Every row gives one point. Each copy is the shape, with its points in the same order, stretched, turned, moved and blurred by noise. Say if it was mirrored as well.
In the rows, 128 means zero.

Shape (7 x 2):
[[107 118]
 [149 196]
 [124 145]
 [176 141]
 [151  82]
 [104  88]
 [125 174]]
Copy 1 (7 x 2):
[[128 104]
 [103 194]
 [117 136]
 [150 152]
 [173  86]
 [144  73]
 [104 162]]
Copy 1 is: only turned
Copy 2 (7 x 2):
[[130  91]
 [ 98 156]
 [121 118]
 [166 175]
 [195 135]
 [151  83]
 [ 96 125]]
Copy 2 is: only turned
Copy 3 (7 x 2):
[[114  81]
 [211 144]
 [148 104]
 [141 149]
 [ 69 116]
 [ 76  74]
 [187 120]]
Copy 3 is: mirrored
Copy 4 (7 x 2):
[[ 79 140]
 [162  54]
 [118 111]
 [191  92]
 [139 152]
 [ 75 160]
 [123  77]]
Copy 4 is: mirrored

Shape (8 x 3):
[[141 208 137]
 [121 161 120]
 [122 148 177]
 [172 136 144]
 [109  97  93]
 [167 125 117]
 [ 76 191  92]
 [215 164 115]]
Copy 1 (8 x 3):
[[140 180  56]
 [163 143  90]
 [ 77 154  81]
 [119 172 136]
 [187  98 178]
 [148 158 160]
 [199 125  66]
 [155 200 152]]
Copy 1 is: only turned
Copy 2 (8 x 3):
[[177 159 110]
 [157 133 121]
 [144 131  89]
 [125 157 117]
 [131 108 146]
 [131 153 131]
 [194 118 139]
 [141 186 127]]
Copy 2 is: only turned

Shape (7 x 3):
[[113 134 143]
 [113 145  73]
 [194  87 135]
 [ 88 154 117]
 [163  84 138]
 [201 100 116]
 [121 169 116]]
Copy 1 (7 x 3):
[[147 141 128]
 [103 127 182]
 [117  14 132]
 [139 176 146]
 [142  51 137]
 [ 96   9 144]
 [106 149 138]]
Copy 1 is: only turned
Copy 2 (7 x 3):
[[114 120 143]
 [160  83 147]
 [132 173  91]
 [128  86 165]
 [142 160 123]
 [137 157  82]
 [111  96 118]]
Copy 2 is: only turned

Shape (8 x 4):
[[120 125  90 151]
 [249 147 189 108]
 [133 100 142  99]
 [132 138 139 139]
 [129 124 116 182]
 [130 132 120 125]
 [130 148 136 112]
 [128 128  89 140]]
Copy 1 (8 x 4):
[[126 154 139 159]
 [ 91  90  43 112]
 [137 118 133  99]
 [117 118 125 147]
 [ 77 147 124 165]
 [141 127 127 135]
 [153 111 125 139]
 [137 154 129 151]]
Copy 1 is: only turned
Copy 2 (8 x 4):
[[133 121 128  97]
 [177 168  20 121]
 [145 155 120 138]
 [119 131 111 123]
 [112  99 119 113]
 [131 139 119 114]
 [124 153 111 120]
 [141 129 128  92]]
Copy 2 is: only turned

Shape (10 x 4):
[[111 171 114 107]
 [156 142 163  97]
 [115  98 162 133]
 [ 36 148 169  67]
 [179 153 124 157]
 [106 164 148 150]
 [117 102 112 207]
 [ 73  93 113 124]
 [155 109 156 150]
 [158  95 128 149]]
Copy 1 (10 x 4):
[[121 167 166 160]
 [ 77 172 133 109]
 [ 82 115 120 125]
 [ 13 159 161 200]
 [155 151 147  91]
 [ 91 139 173 134]
 [169  80 134 126]
 [126 105 122 187]
 [108 124 122  95]
 [145 120 109 110]]
Copy 1 is: only turned
Copy 2 (10 x 4):
[[136  93 107 106]
 [121  91 121 193]
 [109 111 185 131]
 [ 58  43 175  76]
 [195 138 124 173]
 [178  95 159  97]
 [172 166 183  82]
 [ 66 124 167  87]
 [148 138 168 161]
 [134 154 149 164]]
Copy 2 is: only turned

Shape (10 x 6):
[[ 99 141  97  70  97 146]
 [139  74  97 117 153  90]
 [140 139 129  84 143 137]
 [ 99  59  87 127  99  86]
 [ 66 143 137 192 134 137]
 [158 181 162 123 149 137]
 [163 135  67 134 123 149]
 [116  50 160  77 124 151]
 [181 115 181 118  81 141]
 [148  93 159 113 101 112]]
Copy 1 (10 x 6):
[[123 182 161 145  88 219]
 [104 152 150 117 148  72]
 [112 128 146 173 124 158]
 [149 182 144  79 115  88]
 [155 140 114 121  17 105]
 [102 103  90 181 114 148]
 [ 55 137 111 100 121 183]
 [151 101 185 147 143 153]
 [127  70  72 120 165 164]
 [143 105 103 125 149 122]]
Copy 1 is: only turned
Copy 2 (10 x 6):
[[ 85 165 102 123 135  78]
 [101 137 111  83 102 174]
 [127 164 121 149 148 155]
 [ 72 116 115  70  56  93]
 [ 91  39 164 120 123  66]
 [157 131 122 176 152 161]
 [132 110  78  95 136 109]
 [143 188 175  99 116 150]
 [185 179 125 168  85 162]
 [143 168 131 144  80 148]]
Copy 2 is: mirrored
Copy 3 (10 x 6):
[[142 185 104 124 144 205]
 [ 88 136 134 171  69 100]
 [ 99 142 122 113 116 142]
 [149 184 122 172  86 120]
 [151  95 103 170 197 109]
 [ 85 119 139 110 152 105]
 [ 74 112 188 169 112 163]
 [177 166 112  55  50 107]
 [157 182 184  45  82  70]
 [149 183 145  86  80  77]]
Copy 3 is: mirrored
